Rows are points. Each copy is the shape, with its points in the same order, turned, moved and blurred by noise. Some copies are also mirrored. Which?

Shape (5 x 2):
|  -14 | -109 |
|  -42 |  337 |
|   98 |   -3 |
|   12 |  -54 |
| -125 | -182 |
Copy 1 (5 x 2):
|  -16 | -121 |
|  -64 |  328 |
|   89 |   -9 |
|   -4 |  -62 |
| -134 | -205 |
Copy 1 is: only turned
Copy 2 (5 x 2):
|  -67 |   13 |
|  302 | -237 |
|   75 |   27 |
|  -16 |   -3 |
| -191 |  -43 |
Copy 2 is: mirrored
Copy 3 (5 x 2):
|  -24 |  141 |
|   85 | -265 |
|  111 |   97 |
|   11 |  137 |
| -157 |  223 |
Copy 3 is: mirrored

Shape (8 x 4):
| -167 |   29 |   93 |  170 |
|  -18 |  413 |   26 |  -83 |
|   -8 |  -75 |  -11 |   28 |
|   50 | -177 |  -32 |  -39 |
| -128 | -121 | -266 |  -95 |
| -148 |  117 |  -79 | -146 |
|  -28 | -202 |  169 |   29 |
|   17 | -127 |  142 |  -52 |
Copy 1, 8 rows:
| -236 | -115 |    6 |  162 |
| -117 |  314 |   59 |  -22 |
|    3 | -153 |  -87 |  114 |
|  110 | -211 |  -95 |  112 |
|  162 |  -43 | -157 |  374 |
|   45 |  125 |   20 |  217 |
|  -13 | -316 |   70 |   91 |
|   54 | -209 |   71 |   38 |
Copy 1 is: mirrored
Copy 2, 8 rows:
|  -72 |  -32 |   81 |  235 |
|  -73 |  398 |   33 |   20 |
|  -12 |  -92 |  -75 |   41 |
|   35 | -172 |  -94 |  -70 |
| -271 | -152 | -180 |  -70 |
| -219 |   95 |   22 |  -67 |
|   54 | -234 |   74 |   46 |
|   61 | -141 |   55 |  -27 |
Copy 2 is: only turned

Shape, 11 rows:
|   18 |  174 |   22 |   77 |  -79 |   75 |
|  280 | -162 |   18 |  -34 |  -26 | -238 |
|   44 |  193 |  206 |  109 |  138 |  -53 |
|   89 |  154 |   59 |  -25 |   93 |  -91 |
|   24 |  104 | -103 | -153 |  271 |  217 |
|   76 |  243 |  195 | -271 |   83 |   97 |
| -266 |  145 |   53 |   77 | -136 |  -47 |
|  -29 | -127 |   45 |  -17 |  -70 |  -92 |
|  126 |  -26 |  -33 | -131 |  -26 |  -22 |
| -202 |  107 | -232 |   76 | -192 |   98 |
|   99 | -118 |   97 |  224 |  189 |   22 |
Copy 1 (11 x 6):
|  -20 |  194 |   43 |   52 | -166 |   11 |
|  -83 |   44 | -201 | -130 |   38 | -329 |
| -273 |  168 |   -1 |  140 | -246 |  -99 |
| -243 |  199 |  -39 |  -24 | -114 |  -78 |
| -246 |  209 | -240 |  -44 | -102 |  287 |
| -307 |  106 |    3 | -216 | -313 |   99 |
|  -79 |   71 |  270 |  144 |  -19 |   62 |
|  -56 |  -62 |  -30 |    5 |   33 |  -90 |
|  -86 |   71 | -126 | -148 |  -28 |  -40 |
|  135 |  182 |  144 |   76 |  100 |  198 |
| -119 |   69 | -265 |  250 | -112 | -114 |
Copy 1 is: mirrored
Copy 2 (11 x 6):
|  -84 |   75 |   58 |   47 |   10 |    4 |
|  369 | -146 |   62 |   26 |   39 |  -14 |
|  -52 |   36 |  263 |  -70 |  155 | -105 |
|   66 |   30 |   85 | -135 |   94 |  -39 |
| -199 |    4 | -186 | -230 |  233 |   66 |
| -109 |  119 |  120 | -305 |   69 |  229 |
| -221 |  -84 |  171 |  -14 | -198 | -193 |
|   67 | -264 |   68 |  -28 | -109 |   13 |
|  123 |  -65 |  -51 |  -96 |    0 |  107 |
| -222 |  -24 | -148 |   55 | -267 | -165 |
|   20 | -138 |   65 |  146 |  294 |  -99 |
Copy 2 is: only turned
Copy 3 (11 x 6):
| -129 |   63 |    6 |  132 |  -96 |   42 |
|  196 | -236 | -127 |   21 |   47 | -180 |
|  -32 |   61 |  229 |  138 |  109 |  -61 |
|    5 |   30 |  104 |   -7 |   -2 |  -91 |
|  -97 |  175 |   18 | -294 |   10 |  140 |
|  174 |  226 |  170 |  -46 | -112 |   61 |
| -182 |  234 |  -96 |  267 |  -56 | -108 |
|   44 |   46 | -211 |  124 |   51 | -122 |
|   77 |  -18 | -120 |  -61 |  -86 |  -30 |
| -356 |  129 | -229 |   99 | -172 |   -8 |
|  -60 | -111 |  -31 |   51 |  294 |   80 |
Copy 3 is: mirrored
Copy 4, 11 rows:
|   53 |   32 |   86 | -112 |  -52 |  -28 |
|   37 |  -33 | -260 |  262 | -100 |  134 |
|   60 |  219 |  102 |   44 |  128 |   52 |
|   61 |  161 |  -74 |  -21 |   43 |   97 |
|  138 |    6 |  -22 | -297 |  113 |  333 |
|  -64 |  275 |   39 | -183 |  -89 |  299 |
| -188 |    9 |   61 | -146 |   86 | -174 |
| -134 | -112 |  -84 |   64 |   12 |   65 |
|   -5 |  -33 | -134 |  -25 |  -95 |  179 |
|  -29 | -199 |   -8 | -309 |  -15 | -170 |
|  141 |  -91 |   83 |  177 |  187 |  146 |
Copy 4 is: mirrored
